Each row is a point. Before rounding, the points of a table are all equally far from one centre. They may lie mostly on one side of it. Where is the centre, to within rounding?

Points:
[[-1.4 -7.4]
 [ 1.5 -7.6]
 [ 4.0 -2.3]
 [ 3.2 -1.0]
 [ 2.1 -0.2]]
Centre: [ 0.3 -3.8]

Points (15 x 9):
[[ 2.9  0.6 -0.9 -8.4  0.0  2.5 -3.3  0.9 -4.2]
 [ 1.7  7.1 -3.6 -3.2 -3.3  1.8 -4.5 -3.2 -4.4]
 [ 6.3  3.1 -5.3 -0.8  0.1  6.2 -3.3 -2.3 -7.7]
 [ 4.7  1.1  2.2 -0.2  0.4  3.5  3.0 -1.8 -3.3]
 [ 5.4  7.7 -2.6  1.8  1.2  4.0 -1.0 -1.3 -2.4]
 [-1.6  0.3 -3.9 -1.7 -1.7  3.0 -2.4  0.2 -8.9]
 [ 0.4  5.1 -5.7 -3.5 -1.2  2.9 -1.8 -3.0 -1.2]
 [ 4.2  2.4  0.3 -1.3  4.6  3.4 -5.2 -5.4 -1.9]
 [ 6.6  2.5 -0.4 -7.1 -0.2  3.2 -2.5 -1.8 -6.6]
 [ 0.1  0.5 -5.2 -1.1  0.1  5.2 -2.4 -3.4 -0.1]
 [ 2.3 -0.8  0.3 -3.5  4.2  4.0 -6.3 -3.9 -5.0]
 [ 9.0  5.2 -0.3 -1.5  1.0  1.7 -5.0 -0.3 -5.0]
 [ 2.5  0.6 -0.1  0.5  1.6  1.9 -7.4  2.8 -8.1]
 [ 7.1  0.8  0.3 -1.0 -2.2  7.6 -3.0 -1.4 -6.3]
 [ 6.4  0.7  1.0 -4.3 -0.7  6.8 -0.2 -0.4 -6.0]]
Centre: [ 2.6  2.4 -1.1 -1.3  0.3  3.1 -2.9 -0.5 -4.3]

Points, 23 rows:
[[-5.4 -3.9  0.8  1.2 -0.1  5.8  2.5  0.5 -3.5  1.6  0.8  2.3  5.9 -0.4
  -4.5 -2.1 -4.5  1.9]
 [-7.4  5.7 -0.5  0.0  2.2  3.1  7.3 -3.3  3.1  2.8  2.4 -4.6  3.4 -4.7
  -1.6  4.0  0.2  2.8]
 [ 2.3 -0.2  1.7 -4.9 -3.0 -0.9  2.4 -8.8  1.2  3.9 -2.8  2.7  4.6 -5.4
  -2.1  4.4 -1.9  4.4]
 [ 0.3 -5.3 -1.9 -4.4 -0.1  1.1  6.9  0.6 -7.0  4.5  1.2  3.7  2.7  0.3
  -1.6  3.0 -6.4  1.5]
 [-0.9 -0.2  3.1  2.1  0.7 -0.9  3.3 -0.3 -0.8  4.7  2.9 -0.2 -5.8 -1.8
   2.6  6.7 -1.5  3.7]
 [-6.3 -1.2  1.0  0.8 -1.4  3.5  8.4 -2.4 -1.5  4.7 -0.2  0.8  2.6  2.7
   3.9  9.5 -1.0  5.0]
 [-2.2 -1.2 -6.7  5.8 -8.4  0.6  7.6 -5.8  2.9  3.8 -3.0  2.9 -0.7  1.9
  -1.9  1.1  2.7  2.1]
 [-3.4 -7.0  3.4  4.0 -2.6  3.6  5.4 -4.5  4.9  5.0  0.0  0.3  6.0 -0.2
  -1.7 -0.6 -0.4  1.9]
 [-4.0  1.3 -6.1 -0.7 -3.4  2.8  5.2 -6.3 -5.3 -2.7 -2.2 -5.6  1.6 -5.2
   2.0  4.6 -1.2  4.8]
 [-2.3 -0.1 -7.4  8.8  3.1  1.0  7.3 -3.4  0.3  3.6 -0.6  1.0 -2.2 -0.9
   7.8 -1.2 -1.2 -2.4]
 [-2.7  1.0 -5.8 -0.8  4.2  1.2 10.0 -2.3  0.2  7.1  3.1  0.3  5.6 -0.1
   0.9 -4.9 -3.4  5.0]
 [ 2.2 -2.0  1.7  0.7  0.8 -0.8  2.6  1.5 -0.7 -0.8  3.0 -6.5  4.8  0.0
   3.4  0.4 -6.7 -1.2]
 [-3.6  1.7 -6.2 -1.1 -1.9  3.3  0.7 -1.4 -5.3  4.8 -2.6 -1.1  4.3 -6.0
   1.4  0.8  2.8 -1.8]
 [-9.9  1.7  1.6  4.0 -5.0  3.0  5.7 -4.7  0.1  1.8 -1.3  2.9 -1.3  2.6
   0.9  1.1 -0.2  4.0]
 [-3.2 -7.9 -3.5 -1.9  0.1  4.9  4.3 -5.9  0.7  8.0 -0.2 -0.1 -0.2  3.6
   2.5  1.3  0.4  1.7]
 [-0.8 -1.5 -2.6 -0.1 -5.5  4.1  3.2 -3.5 -5.1  2.2 -2.3 -1.3 -4.0  0.5
   0.0 -6.1 -1.2  1.9]
 [-0.4  0.0 -4.7 -1.1 -1.0  4.4 11.8 -7.6 -0.4  1.8 -2.9  3.5 -0.6 -7.7
   3.8  6.0 -2.2  1.0]
 [-4.2 -0.2 -6.1 -4.6  5.3  2.4 10.9 -6.1 -2.1  2.5 -3.7 -2.0  1.2 -0.7
   0.9  8.7 -1.2 -1.0]
 [-0.4 -4.2 -4.2 -5.4  2.6  0.0  7.2 -6.1 -7.5 -0.1  1.5  2.4  2.0  1.7
   4.8  2.6 -0.4  4.4]
 [-3.1 -2.7 -1.9 -1.9 -2.6  1.0  5.0 -6.3 -2.3  6.5  6.2 -3.8  3.6 -2.7
   1.3  6.7 -4.5  2.0]
 [-2.8  1.3 -4.2 -2.8  2.3 -2.0  5.9 -6.4  2.1  5.6 -1.9 -0.6  0.3 -3.3
   0.0 11.6 -5.4  2.2]
 [ 0.8  2.4 -4.1 -1.6  2.6  2.5  0.1  3.9 -0.9 -2.5 -0.7  4.4 -0.8 -1.2
  -0.2  0.5 -2.6 -4.1]
 [-3.7 -6.9 -3.8  0.2  4.0 -2.1 -1.2 -5.2  2.0  0.7 -1.1  1.1  6.3 -1.6
  -3.7  4.2 -1.3  4.5]]
Centre: [-0.7  0.2 -2.5  1.6  0.5  0.2  5.7 -4.2 -0.3  1.3 -1.4  0.4  2.0 -0.1
  0.1  1.7 -1.9  0.5]

Points, 30 rows:
[[ 3.4 -4.1 -0.9  0.6  1.2  6.7  6.5 11.4  1.3  1.9 -2.5 -1.0  0.3 -6.4
  -8.5 -4.5 -0.8  1.3  3.4 -0.9 -1.5 -4.5 -1.8  1.7]
 [-1.5  0.7 -0.9 -4.6  0.1  6.8  6.6  7.9  1.2  0.1 -3.8  0.3  1.5  3.0
   2.4  0.3 -0.8 -2.5  0.5  1.8 -5.2  2.3 -2.2  0.8]
 [ 2.6 -0.1 -1.7 -4.1 -0.6  6.5  4.9  8.5  1.5 -2.5 -5.1 -2.1 -0.8 -2.9
  -7.4 -2.0 -0.9  0.0 -0.5  0.8 -6.5 -1.3 -1.7 -0.8]
 [ 3.1 -1.0 -3.7 -4.9 -2.3  6.2 10.9  5.8  1.8 -1.4 -2.1  0.4  1.7 -4.2
  -6.0 -1.6 -0.3 -2.3 -1.2 -0.2 -4.1  2.6 -1.0  1.4]
 [ 0.6 -0.8 -4.9 -1.3  0.5  7.2  6.6  7.1 -0.7 -3.9 -5.9 -2.1 -2.7 -5.5
  -1.1 -2.3 -1.0 -3.1 -0.1  3.0 -0.2 -1.3 -3.9  0.2]
 [ 2.9 -8.0 -2.1 -0.4  0.8  6.7  5.1  9.3  1.4 -5.2 -0.5  2.3 -1.6 -2.8
  -4.0  1.0 -0.4  0.2 -2.4  2.0 -3.8  1.6 -1.3  3.4]
 [-2.2 -1.0 -4.1 -3.6  2.9  5.2  2.8  7.5 -2.1  0.1 -5.9 -0.9  0.3 -0.6
  -4.9 -2.7  0.0 -2.4  1.5  5.7 -3.4  0.2 -1.9 -2.5]
 [ 1.5 -2.7 -2.6 -1.3 -1.2  2.5  6.3  9.0 -0.8  1.3 -4.4 -0.6 -1.1 -4.5
  -6.0 -3.9  0.4 -1.7 -1.3 -0.2 -5.0 -0.6 -5.8 -4.9]
 [ 1.3 -3.3 -3.4  0.0 -0.5  1.8  8.4  7.3 -0.2  1.5 -7.2  0.4  0.0 -4.0
  -6.9 -4.5 -1.0 -1.8 -3.5  0.3 -4.8  0.3 -4.4 -2.2]
 [ 2.2 -5.4 -0.8 -2.3  0.8  6.7  1.7  7.6  3.6  1.9 -4.5 -4.5 -1.0 -5.7
  -7.3 -2.0 -0.4 -4.5 -1.3 -0.3 -2.4  2.3  1.2  4.4]
 [-0.1 -2.9 -4.5 -3.3  0.7  9.1  6.1  8.7  0.0 -2.3 -4.6 -1.2 -1.1 -2.5
  -7.0 -2.0  1.5 -4.9 -1.2 -1.7 -5.2  1.7 -2.0 -0.2]
 [-1.4 -6.4 -3.5 -0.7 -0.6  6.5  4.7  8.8  2.1 -3.1 -6.1 -0.2 -3.1 -2.2
  -3.4 -0.5 -2.6 -0.1  0.6 -2.8 -4.9  2.3 -0.1 -1.5]
 [ 6.0 -2.6 -6.1  0.4 -0.7  2.6  7.7  7.1  2.4 -1.6 -3.0  0.0 -3.7 -5.9
  -3.4 -3.3 -1.4 -1.1 -0.1 -0.3 -0.7 -1.0  1.2 -3.9]
 [-0.9 -7.1 -1.2 -0.5 -0.7  5.2  6.2  7.1 -0.1 -4.5 -8.7 -1.5 -2.0 -5.1
  -4.5 -1.1 -0.4 -0.7 -1.6  1.8 -3.1  1.1 -2.2  2.4]
 [ 3.0 -4.6 -6.6 -1.3  0.0  2.8  1.5  9.6  2.1 -1.7 -2.3 -1.9  0.1 -3.5
  -3.7 -3.0  2.8  0.6  2.1 -0.1 -5.7 -1.5 -4.1  0.4]
 [ 3.9 -4.9 -6.1 -2.8  1.9  5.1  9.4  3.0 -0.4  1.9 -3.4  2.3 -2.3 -6.7
  -5.2 -3.3  1.5 -2.1 -3.5 -1.5 -5.5  0.7  0.0  0.6]
 [ 4.8 -1.4 -1.9 -4.8  1.3  3.9  9.1  5.6  3.0 -1.1 -5.4 -3.6  1.4 -4.1
  -4.1 -4.0 -3.3 -2.5 -0.7 -1.9 -2.8  1.0 -0.3 -1.6]
 [ 0.8 -1.7 -3.6 -1.4  0.8  3.2 10.8  8.1 -0.8 -0.9 -4.5  2.2  0.4 -5.9
  -5.0  1.5 -0.4  0.4 -1.4 -3.4 -4.6  0.6 -2.3 -5.4]
 [-0.7 -0.6 -3.5 -3.0  1.5  4.8  8.8  8.5 -3.9 -0.2 -2.7 -1.8  0.4 -4.1
  -4.9 -2.5 -0.1 -1.6 -3.0  2.5 -5.0  0.1 -0.6 -0.1]
 [-0.3 -1.4 -2.1 -6.9  1.0  6.9  4.9  8.3  1.9  1.0 -4.8  0.4 -3.4 -3.6
  -3.8  1.9 -2.6  3.8 -0.9 -0.8 -3.2  0.5  0.1  0.4]
 [-1.3 -3.3 -4.0  2.6  3.0  9.9  5.8  7.2  1.6  0.9 -5.0  1.7 -2.8 -3.0
  -6.7 -3.8  0.8 -3.4 -2.5  1.4 -5.4 -1.8  0.8 -3.6]
 [-0.9 -0.5 -2.0 -3.2  1.1  8.1  5.7  7.9 -0.7 -3.6 -0.6  2.3  1.7 -3.6
  -3.4 -3.5 -0.5  2.6 -2.5  2.6 -2.3  1.6 -3.2  3.4]
 [ 1.8 -5.7 -3.1 -0.2  3.2  6.1  8.1  8.6  0.5 -1.7 -7.6  3.1 -3.7 -2.2
  -4.4 -0.6 -1.5 -3.6  3.5  1.4 -5.1  3.3 -3.3 -1.6]
 [ 0.2 -2.8 -1.2 -0.1  0.6  4.1  3.3 11.0 -2.4 -1.5 -3.4  1.3 -1.7 -5.9
  -6.8 -1.4  3.6  4.2  2.0  1.0 -3.6 -0.8  2.1 -3.6]
 [-0.3 -3.0 -0.9 -2.7 -2.7  5.8  6.3  8.9  2.9 -5.5 -2.3  0.4  0.1 -9.3
  -3.9  0.2  3.8 -3.0 -0.7 -1.4 -2.2 -1.9 -4.2 -0.4]
 [-2.4 -1.8 -6.0 -0.3 -0.5  7.5  7.0  8.4  0.0  0.4 -5.0  3.0 -0.6 -4.4
  -5.8 -0.1  2.1 -1.2 -2.9 -4.0 -6.3  1.1 -3.3 -1.0]
 [ 1.6 -5.7 -3.1 -0.4  1.2  2.9  5.6  8.8 -0.6 -0.8 -4.4  0.6  2.8 -5.4
  -3.3 -6.2 -0.9 -1.0  2.8  0.7 -5.9  2.4 -1.1 -0.2]
 [ 2.2 -1.3 -3.5 -0.4 -2.5  5.9  8.3  9.4  1.3  2.3 -2.5 -1.8  1.3 -0.6
  -6.5 -1.8 -1.2 -1.0 -1.6  0.1 -1.5  3.5 -0.5 -3.6]
 [ 2.4 -3.3 -5.7 -6.5  2.9  5.8  6.5  8.9  3.9  0.5 -7.1 -0.8 -4.4 -5.2
  -0.9 -0.1  2.2 -3.2  0.7 -1.1 -2.0 -0.8 -2.7  1.3]
 [ 0.3 -1.0 -2.7  2.3  1.8  6.5  7.1  7.9  1.3  0.8 -5.6  0.4  0.5 -7.9
  -2.9 -3.3 -3.5 -0.7 -1.9 -1.2 -5.7 -0.2 -3.5 -1.4]]
Centre: [ 0.4 -1.6  1.0  1.2  3.2  2.7  5.2  3.5  1.8  0.8 -2.4  1.9 -0.9 -1.2
 -3.6  0.1  3.1 -1.9  1.5 -2.0  0.0 -1.1 -0.9  1.5]
